Each row of a before or after table is a point. One or more steps were done to the points. Then noise was added and the rows were shuffled. The steps act on how far a point lies along the listed directions, d1 being the first. Write out the steps. A step turns or swaps two directions, mirrors them in a line or flattens them onto one, adds a multiple of one to another, or multiplies one. Angles are multiples of 10 degrees, from the lower direction toward the higher: turns from -170 to 170, lines from 10 to 170 but not 90. Use the fewest steps. Two steps may share a direction if one is a turn and the other turns, adds or multiplies; they go together, in the order done. Otherwise the lowest direction goes first.
In the rows, 128 means zero.

Directions:
(1): [ 91 151]
(2): [151 165]
Before (9 x 2)
[[145 107]
 [133 140]
 [197 166]
 [ 97 152]
 [ 73 138]
 [187 146]
 [147 152]
 [127 128]
 [149 133]]
After (9 x 2)
[[140 128]
 [124 127]
 [115 181]
 [186  77]
 [114 105]
 [138 165]
 [156 118]
 [164  79]
 [137 110]]
Steps: turn d1 and d2 by 70 degrees

Directions:
(1): [135 109  79]
(2): [178 145 128]
(3): [143  81 148]
Before (12 x 3)
[[ 75 103 176]
 [137 110 114]
 [ 90 117 164]
 [200 131  85]
 [142 126 139]
 [100 112 193]
 [157 149  93]
 [188 127 129]
 [123 142  82]
 [157  90 143]
 [140 112 143]
 [128 131 152]]
After (12 x 3)
[[ 83 160  77]
 [165 121 164]
 [140 135 116]
 [136 125 102]
 [139 103 120]
 [149 114  87]
 [126 149 116]
 [208 103 144]
 [ 64 139  90]
 [187 134 114]
 [133 104 171]
 [ 83 144 100]]
Steps: swap d1 and d3

Directions:
(1): [ 85 131  99 155 122  81]
(2): [169 151 143 118 145  75]
(3): [111 137 136 143 197 140]
(4): [111 193 150 138 108 141]
Before (10 x 6)
[[ 99 129 113 142 178 117]
 [160 164 168 139 117 117]
 [149  86 107 125 129 137]
 [130  77 106 124  90 135]
 [132 147 121 127 148 120]
 [130  90 133 101 115 117]
 [122  91 116 120 170  53]
 [ 98  80  89 128  95  97]
 [123  88  93 140  90 106]
 [145 151 150 121 145 147]]
After (10 x 6)
[[121  62  89 108  65 102]
 [106 128  98 150 103 101]
 [138  85  93 127  50 102]
 [105 118 126 113  79  95]
 [113  97 117 127 189  55]
 [171 149 173 136 111 121]
 [137 140 126 131 170 126]
 [115 103  99 129  38 111]
 [130 164 148 134 155 142]
 [108 117 119 142 237 131]]
Steps: mirror d1 and d4 in the line at 130 degrees; multiply d3 by 2

Directions:
(1): [155 151 128 105  56 146 124 143]
(2): [124 138 102 150 148 175 120 188]
(3): [ 92 148 163  68 147 144 111 139]
Before (13 x 8)
[[170 168 143  82   7 142 130 147]
 [124 122 130 108 123 123 134 113]
 [103 125 146 115 130 123 121 117]
 [143 136 131 118 132 124 118 129]
 [128 142 132 123 134 122 122 104]
 [119 124 142 115 140 126 141 117]
 [191 131 101 149  50 118 144 116]
 [130 134 132 145 111 163 115 160]
 [136 114 116 147 139 144 132 114]
 [174 109  65 216 114 102 143 122]
 [114 121 140 103 141 133 144 118]
 [122 124 121 128 132 123 134 109]
 [115 123 123 108 121 123 127 109]]
After (13 x 8)
[[130 139 127 132 127 140 132 156]
 [133 121 124 134 129 146 128 116]
 [124 119 126 117 129 122 135 112]
 [115 120 118 116 125 124 128 110]
 [148 129  95 161 121 113 127 132]
 [144 132 128 125 136 123 120 128]
 [129 140 132 127 133 120 123 105]
 [127 123 140 118 131 125 142 115]
 [122 124 124 127 129 123 135 108]
 [123 121 134 112 130 130 146 116]
 [149 124 109 145 128 127 135 128]
 [109 122 143 123 124 122 125 116]
 [126 131 129 149 118 161 117 161]]
Steps: flatten d1 and d2 onto the line at 70 degrees; multiply d3 by 0.4

Directions:
(1): [175 126  78 132 127 117 136 133  94 113 191]
(2): [137 148 155 102  88 194 130 149 126  84 143]
(3): [112  92 115  85 172 135 105  93 113  76 118]
(4): [186 137 165 158 134 111  74 109 149 104 122]
(5): [ 93 119  91 147 130 138  75 171 173 119 150]
(6): [138  90 169  91 137 116  99 178  97 162 143]
Before (9 x 11)
[[125  87 111 128 152 101  93 141 142 114 148]
 [151 101 151 107 184 119  55 100 137 108 102]
 [156 132 131 127 138 126 120  94 110  81 134]
 [151 112 133 106 140 151  97 138 113  97 146]
 [172 103 148 116 156 127  56 109 126  74 121]
 [ 86 153 134 132 106 163 170  99 149 126  82]
 [153 135 107 143 117 131 163 136 118 127 147]
 [148 157 151 140 103 137 128 143 131 129 137]
 [155 123 155 110 132 138 120 128 100 134 118]]
After (9 x 11)
[[110  86 129  48 208 167  76  50 119  34  84]
 [138 163 135 179  99  99 137 162 146 184 136]
 [152 127 126 151 109 121 135 179 125 165 154]
 [119  88 106  97 174 120  82 112 110  76 144]
 [116  78 129  89 191 116  95 102 111 111 103]
 [121 153  62 173 115 130 151 106 150 120 143]
 [117  62 125  62 207 128  69  67 106  49  91]
 [106 118 125 127 145 136  90 140 145 131 108]
 [133  86 164  73 153 134 133  95 102  83 108]]
Steps: turn d1 and d6 by 70 degrees; turn d2 and d5 by 170 degrees; multiply d3 by 2.5; multiply d4 by 0.4
